Each row of a before or after table is a point. One or more steps were done to the points. Then noise was added and the rows were shuffled. The steps act on columns, c1 being the first. Write out the steps. A step turns or swaps two columns, mirrors them in a line or flattens them onto one, adds a multiple of one to another, or multiplies or shifts one. Angles are multiples of 10 degrees, from the lower column toward the higher: turns from -170 to 170, lines from 10 to 170 but not 90. Use the fewest steps. Two steps may share a column if one is a turn and the other turns, adds or multiplies; they go together, in the order done. Otherwise the lowest column goes first.
(in the rows, 128 means zero)

Before, 13 rows:
[[120 164 106]
 [155 140  92]
 [137  88 151]
 [167  84  69]
 [146 123 163]
 [186 171 170]
 [148  77 120]
 [ 64 146  58]
 [125 204 118]
 [ 91 166 103]
 [ 78 148  55]
 [119 112 130]
 [ 91 141 133]]
After:
[[126  88 127]
 [131 174 124]
 [130  79 178]
 [128  74 181]
 [128 114  70]
 [129 143 136]
 [130 118 116]
 [127  57 102]
 [128 174 160]
 [129  98 158]
 [127  83 127]
 [126 149 104]
 [126 138 201]]
Steps: multiply c1 by 0; turn c2 and c3 by -150 degrees

Before, 8 rows:
[[156 104 112 162  93 102 117 156 137]
 [157  99 170 105  93 113 143 162 168]
 [156  99 104 121 118 168 144  47 159]
 [122 116 154  96 174 150 147 150 165]
 [144 126 105 125 113 105 154 125  56]
 [161 123 111 122  98 147 140 164 174]
 [ 98 133 191 137 126 176 102 101  99]
 [159  99  89 124  91 108 104 140  66]]
After (8 x 9):
[[ 82  94 114 142  92 102  45 135 131]
 [131 153 191  96 148 173 111 138 101]
 [163  98 155 137 170 151 237 128 167]
 [126 106  87 163 104 107  36 144  62]
 [124 127 104 149  83 107 111 132  59]
 [123  97 113 163  82 146  71 119 177]
 [139  81 173 164  70 114  60 138 165]
 [125 186 102 161  99 170 118 190 155]]
Steps: turn c1 and c4 by 110 degrees; mirror c2 and c8 in the line at 150 degrees; multiply c5 by 2.5; turn c5 and c7 by 60 degrees

Before, 9 rows:
[[128 104  78  79 108 117 167 180 174 145 111 179 103  82]
 [170 100  67 132  83 152 132  80 121 173 104 136 142  75]
 [128 174 169  90 110 142 159 156 144 184 162 115 136 127]
 [128 186 132 167 143 190 120 115 105 129  40 129  77 115]
 [128 113 125 122  44  95 121 113 112 135  52 179  70 108]
 [ 97 151 102 135  60 148 107  55  77 151 138 112 162 128]
 [154  77  87 132 158 156 108 133 154 118  69 166 108 136]
 [123 157 117  43  82 162 119 129 112 104 152 168 127 133]
 [122 117 155  94 107  99 127 103 155 131 121 119 140 104]]
After:
[[156  78 164 154 157 149 107 134 154 106 176  90 129 167]
 [124 103 190 132  78 153 141  84 123 165 149  89  97  71]
 [163 162 124 190  83 158 118 130 114 114  61 102 149 152]
 [131 184 134 138 138 191 120 121 107  83 225 134 103 128]
 [132 174 113 143 116 139 162 151 150 164  79 172  85  80]
 [158 100 139 175 106 116 173 182 174 111 117  65 102  20]
 [ 99 149 108 119  64 148 109  53  78 166 127 101 126 160]
 [132 123 120 163 107  97 126 106 162 135 120 148 130 109]
 [175 114 130 178  46  98 121 112 108  83 194 108  93 114]]
Steps: turn c1 and c3 by 110 degrees; turn c1 and c12 by -110 degrees; turn c4 and c11 by 150 degrees; add -1.5 times c7 to c14; turn c10 and c13 by -60 degrees

Before, 10 rows:
[[122 129 154  98 115 103 124 119 156 114  82 167 122 101 113 131 139 149
  161 118 143 135 175 147]
 [127 122  51 131 163 105 130 180 135 100 148 119 124 166 133 135 161 117
  137 155 114 131 132 151]
 [135 131 128  95 100 142 128 139  93 132 249 130 115  94 137 146 149 102
  139 138 130 142 133 112]
 [139 131  76 156 136 110 113 126  18 131 133 133 155 130 105 103 155  90
  160 132 148 106 147 159]
 [ 71 134 153  92 101 133 106 120 114 126 100 127 118 105 131  51 130  95
  148 119 145 141 119 137]
 [137  94 137 137 100 138  79 187 157 138  87 119 120 111 133 143 144 153
  102 123 145 123 184 118]
 [151 140 113 185 123 117 128 119  79 122  81 161 137 136 110 151 131  92
  164 114 140 133 114 105]
 [121 139 152 148 133 159 134 128 140 102  92 132 143 101 117 131 152  99
  154 112 116 107 121 140]
 [130 110 148  94 137 119 116 126 148 124 114 120 123 135 110 126  18 171
  154 142 143 119 121 142]
 [141 130 144 143 176 102  99 150 157 106  93 116 139 109  93 150 116 126
  137 115  66  83 138 114]]
After (10 x 24):
[[133 133 126  97  99 142 126 136 161 133 249 131 119  94 139 145 103  94
  136 127 131 140 139 112]
 [ 70 135 152  91 102 133 105 118 139 125 101 128 133 107 130  51 116  83
  149 121 145 127 142 136]
 [127 121  53 130 164 106 129 180 153 100 149 119 111 167 132 135 146 115
  128 128 113 133 128 151]
 [131 109 148  95 138 121 117 126  46 124 115 120 203 135 112 127 109 184
  145 122 143 118 124 142]
 [137  95 135 136  99 138  80 189 137 138  86 120 130 111 132 143 161 160
  108 138 145 173  94 117]
 [140 130 144 145 176 102  98 149 104 105  94 116 132 108  94 150 150 127
  142 123  65 114  85 114]
 [120 138 152 149 135 157 134 127 132 100  92 134 104 101 118 132 147  92
  156 116 117 112 113 139]
 [122 128 153  99 116 105 125 119 130 114  81 167 131 104 114 130 158 155
  159 116 143 173 112 147]
 [151 139 115 184 123 116 129 119 136 120  81 162 108 137 110 153  83  80
  164 115 140 118 140 104]
 [141 131  75 156 137 109 114 125 161 132 133 133  67 130 105 103  34  77
  155 119 148 134 100 157]]
Steps: turn c9 and c17 by 70 degrees; turn c9 and c13 by 140 degrees; multiply c18 by 1.3; flatten c19 and c20 onto the line at 160 degrees; mirror c22 and c23 in the line at 30 degrees

Before:
[[130 147 154 131 145 141  85 119 111 124 140 167 138 138 136  97  71 117
  116 115 109 134 137 125 125  93 141 130 125 152 101 102 162 132 112 131
  118 138  97 100 101 132 138 145 135 152 162 127  98 149 121  41 114 134
  106 164 149 129 116 123 123 162 147 122]
 [171 143 120 148 143 119 114 113 114 114 100 149 111 136 114 140 121 111
  142 141 106 131 179 115 130 197 141 132 106 121 130 126 123 112 110  94
  113 102 120 131 143 139 124 130 106 123  82 159 123 127 135 140 117 133
  136 154 106 125 127 132  98 134 142 128]
 [176 135 153 129 145 136 158 136 106 125 138 144 143 126 109 139 151 121
  126 103 108 130 159 124 133  77 128 131 129 118  98  97 134 109 113 110
  144 120  92 124 126 127 127 148  83 165 156 142 124 140 156 122 124 151
  130 116 151 130 125 124 152 153 143 123]
 [ 94 146 158 148 130 109  85 104 108 140 161 149  98 123 122  31 133 113
  137 121 109 128 121  95  74  87 132 136 131 115 141 125 149 116 112 135
   96 178 129 102 107 134 115 130 137 143 159 148 124 146 123 107 110 125
  142 166  90 111 148 140 126 159 132 147]
 [156 146  94 120 142 116 125 108 121 118 124 159 112 136 136 134 109 111
  125 111 115 115 123 132 120  91 137  90 132 162 140 112 142 122 110 136
  168 148  96 102 127 137 139 123 146 141 150 135 111 131 128 139 137 248
  114 159 140 140 152 124 109 165 138 121]
 [ 99  53 151 133   7 126  79 103 127 107 152 163 115  74 102 145 143  99
  129 143 106 111 120 128 119 140  30 122 120 106 133 134 170 115 112 124
  103 105 118 116  99 128 133 115 115 119 123 132 113 117 121 115 192 132
   61 119 136 159 114 152 116 140  80 167]
 [139 160 157 141 135 114 112 114 116 124 161 155 119 120 130 143 120 118
  139 127  99 127 137 122 119  85 142 134 137 106 138 107 135 187 118 135
   99 101 109 117 112 136 141 142 132 126 119 135 119 125 116 100 112 126
  138 144 151 109  93 121 121 135  90 135]
 [124 128 141 137 140 124  87 156 136 119 102 117 103 134  99 126 130 112
  138 150  98 137 130  96 133  91 133 116 108 108  98 137 125 127 150 110
  101 130 111 142 122 140 127 133 137 126 147 141 106  57 148 131 111 123
   92 101 127 114 142 122 133 144 146 124]
 [156 145 104  95 143 235 105 103 131 112 141 105 109 120 119 141 151  90
   85 137 118 118 134 128 126 143 122  74 139 131 127 110 123 151 114 139
  103 102  97 103  99 135 138 148 109 124 152 139 102 120 119 137 135 123
  131 150 132 133  81 123 144 124 119 141]
 [115 120 159 134 138 123 133 111 146 120  87 141 110 135 105 145 104 115
  142 144 105 119 120 116 133  82 142 123 123 118 104 121 114 111 127 139
  155 115 196 154 165 148 124 144 130 128 131 126 142 141 129 130 125 122
  107 123  95 140 132 127 180 145 148 120]
 [178 112 134 127 142 172  91 124 123 120 162 168  97  64  99 123 142 105
   99 109  98 138 130  83 131  93 138 105 135 156 139 102 115 141 137 132
   97 101  94 103 129 133 144 122 138 131 155 133 171 141 141 139 115 143
   76 141 112 125 140 126 109  54 132 130]
 [165 142 152 142 136 134  84 148 107 133 155 141  94 129 133 101 133 122
  123 145 148 107 203 109 130  82 116  97 135 118 131 175 173 105 132 138
   99 138 100 105 103 113 135 123 107 151  39 131 114 147 135 133 132 132
  140 168  93 105  89 122 129 154 144 148]]
After, 12 rows:
[[173 145 121 147 143 117 114 112 115 114  99 150 112 134 115 135 125 110
  141 136 107 130 180 168 131 198 139 133 105 123 130 126 121 118 111  93
  113 103 122 131 142 139 124 133 106 122  99 160 134 127 136 140 113 132
  135  98 106 127 125 132  97 140 143 129]
 [130 159 160 139 137 113 114 113 119 126 162 155 120 154 129 140 121 121
  137 136 100 130 139 139 117  83 142 136 141 107 140 108 136 188 121 134
  100 102 108 117 111 135 145 142 132 125 124 135 134 126 114 100 114 128
  139 132 148 108  90 121 123 124  89 134]
 [156 147  96 118 143 116 124 109 120 121 124 158 113 137 138 146 110 113
  126 160 115 116 119 111 120  92 138  91 132 163 139 113 146 127 109 133
  168 151  98 102 126 136 140 125 144 139 142 137 122 130 129 143 135 247
  116  93 138 140 150 126 106 113 140 122]
 [100  50 150 131   7 128  81 105 128 108 148 161 114 207 100 148 142  99
  131 140 101 111 119 131 123 139  29 123 123 106 131 131 170 116 113 125
  105 107 116 118  98 128 133 113 114 118 125 131 129 119 119 115 192 133
   62 239 133 159 112 153 113 141  78 169]
 [152 145 103  93 141 236 104 102 131 114 139 108 111 156 116 156 152  88
   84 124 121 116 135 112 126 142 119  71 138 129 125 111 123 156 113 139
   97 101  96 105  98 134 140 148 107 124 144 140 125 120 119 137 132 125
  131 129 132 132  80 123 146 135 118 138]
 [175 113 135 127 144 174  90 123 123 118 160 169  98 241 101  88 144 103
   98  55 102 141 130 146 132  91 139 104 135 156 140 100 117 145 138 134
   96 101  96 103 128 135 147 120 138 132 179 133 144 142 140 141 113 145
   74 241 111 124 142 124 111 111 131 131]
 [116 123 163 134 141 126 136 110 144 118  87 142 108 115 104 123 104 115
  142 145 106 120 120 134 135  81 141 123 125 118 103 121 116 108 128 140
  156 113 198 153 166 146 126 145 129 127 138 127 148 144 130 133 127 122
  103 117  95 140 133 123 181 144 149 122]
 [125 127 143 137 143 125  87 155 137 121 102 118 104  97 100 144 130 114
  140 143  98 136 129 143 134  94 135 113 110 111 100 135 126 128 149 108
  100 131 113 141 123 141 127 133 138 126 163 138 115  59 150 134 113 121
   91 135 126 116 143 122 134 154 142 121]
 [179 137 153 128 143 137 158 136 107 126 134 144 143 119 110 134 149 121
  120 150 109 130 160 114 134  77 130 131 129 118  98  93 138 120 110 110
  144 118  93 128 126 128 129 151  82 166 153 142 134 141 154 123 124 149
  128 138 152 131 125 123 154 102 142 124]
 [ 95 145 161 148 128 110  83 106 107 139 159 148  99 166 125  97 131 115
  135 157 108 127 122 136  71  85 131 138 129 114 139 122 149 111 109 134
   96 179 131 101 108 136 114 130 138 141 175 147  68 144 122 108 106 124
  143 112  90 112 152 141 127 120 133 149]
 [129 149 156 130 144 137  83 118 112 122 142 168 142 139 136 144  71 115
  121 164 106 135 136 109 126  92 139 130 122 153  97 102 159 133 110 134
  116 136  95  98 100 132 138 148 135 151 156 129  95 149 119  40 112 135
  104  85 148 132 115 124 124 116 145 121]
 [167 144 153 141 136 135  82 148 109 130 155 141  95 156 130 129 133 123
  124 154 148 105 202 199 127  80 116  99 135 118 129 174 174 112 131 141
   96 137 104 105 105 115 135 123 110 150  73 133 104 146 133 128 132 132
  141  99  92 105  89 122 129 142 147 147]]
Steps: turn c1 and c34 by 10 degrees; multiply c14 by 2.5; turn c14 and c56 by -130 degrees; multiply c16 by 0.7; turn c16 and c49 by 60 degrees; swap c20 and c62; mirror c24 and c47 in the line at 110 degrees
